Every row gives one point. The window is the flat piece filled in between its corners: a triangle in 3 columns, a solid with four corners in 4, and so on. A path goes straight from each point to the next, and from the last back to the first. List the points from which the path goes on through the window.

Window (3 x 3):
[[ 16 -11  15]
 [  8 -32   3]
 [-56  25  -7]]
Path:
(1): [ -8  13 -21]
(2): [ 22   1 -13]
(3): [  2 -28  44]
(4): [-55  10  25]
(5): [-27  38 -21]
(6): [-61  33 -28]
(7): [-94  24  21]
(8): [ 30 -30  29]
(9): [ 45 -27 -10]
(10): [-44  37 -35]
(11): [-51  -1  30]
(12): [-27  10  38]
Through the window after points: 2, 10

Window, 4 rows:
[[ 74  23   7  13]
 [ -2  15  20  43]
 [-32  -7 -52 -18]
 [-27 -27 -29 -50]]
Path:
(1): [-33  14 -19 -20]
(2): [  5 -43 -31  -1]
(3): [ 40 -29 -18  35]
(4): [32 47 14 24]
(5): [ 82  60  -9 -18]
(6): [ 27 -54  -7  15]
(7): [ 24 -53 -38 -14]
(8): [ -3  22 -32 -52]
(9): [ 12  36 -19  -8]
(10): [ 21  -2 -25  20]
(11): [-23 -49 -65  -5]
(12): [-30  31 -29 -24]
(13): [ 21  50  33 -14]
(14): [ 30 -26  -4  14]
(15): [-10 -47 -43 -16]
(16): [-41  38 -36 -21]
Through the window after points: 1, 11, 15

Window (6 x 6):
[[ -11    7   20   45  -20   -1]
 [  -5  -29 -121  -32   -1   31]
 [ -39   22   52    9   35    6]
 [  33   58   13   -9   -5  -16]
 [  45    8  -45   -2   45   57]
 [  54  -12  -27  -41   -5    2]]
Path:
(1): [ 75  -8 -73 -10  46 -28]
(2): [  8  12  -5  -1  19 -61]
(3): [ -1  17   8   7 -20  16]
(4): [-16  13 -14 -26   7  50]
(5): [ 30  18 -15  -4  57 -10]
(6): [ 34  36  10  -6  15 -23]
(7): [ 11  43 -13  -5 -37  28]
(8): [ 15  12 -31 -17 -25  48]
(9): [ 33  -5 -30 -23  12 -16]
(10): [ 32  27   8  24   9 -58]
(11): [-12  18  -6  -1 -22  69]
(12): [-5 39 59 -4 -1 12]
(13): [ 17  48  50  22  18 -22]
(14): [ 19   2  13  26  19 -16]
(15): [ 11  49  20 -24 -26  29]
(16): [ 30   5 -38 -31 -41  55]
Through the window after points: 6, 8, 10

Window:
[[ -6 -26 -21   7  23  17 -51  53]
 [ -9 -69  -2  59 -26  38 -10   8]
 [-21 -82  -2  -3 -32   2  32 -34]
 [-74  -1  49  -6  -8 -28  21 -16]
 [ 10  63  12 -15  40   6 -78 -20]
 [-17  -1   7  11  73  15 -59  -4]
 [ 32 -29  81 -33 -11  24  44 -46]
 [ 10   1 -29  43  43  -5 -28  23]]
Path:
(1): [-62  36 -18  20  38  42  15   8]
(2): [ 14 -30  24   7  28   6 -35 -11]
(3): [  7 -30  32  35   9 -26 -20 -14]
(4): [-35  17  16 -31   7  49   3 -32]
(5): [-40  -6  -3 -18  65  69 -22 -13]
(6): [  4   1  39  18  -1 -50 -31  -4]
(7): [ 13 -35  39 -12  10  -2  -6 -13]
(8): [ -3   7  29  -8  -8  70  38 -19]
(9): [-25 -28 -36   5 -28  46  69 -84]
(10): [-13 -54  25   8   2 -12 -28  26]
(11): [ 28 -27  26  21   3 -48 -59 -34]
(12): [-36 -11   1  20  15  14   9  13]
Through the window after points: 1, 5, 7, 9, 11
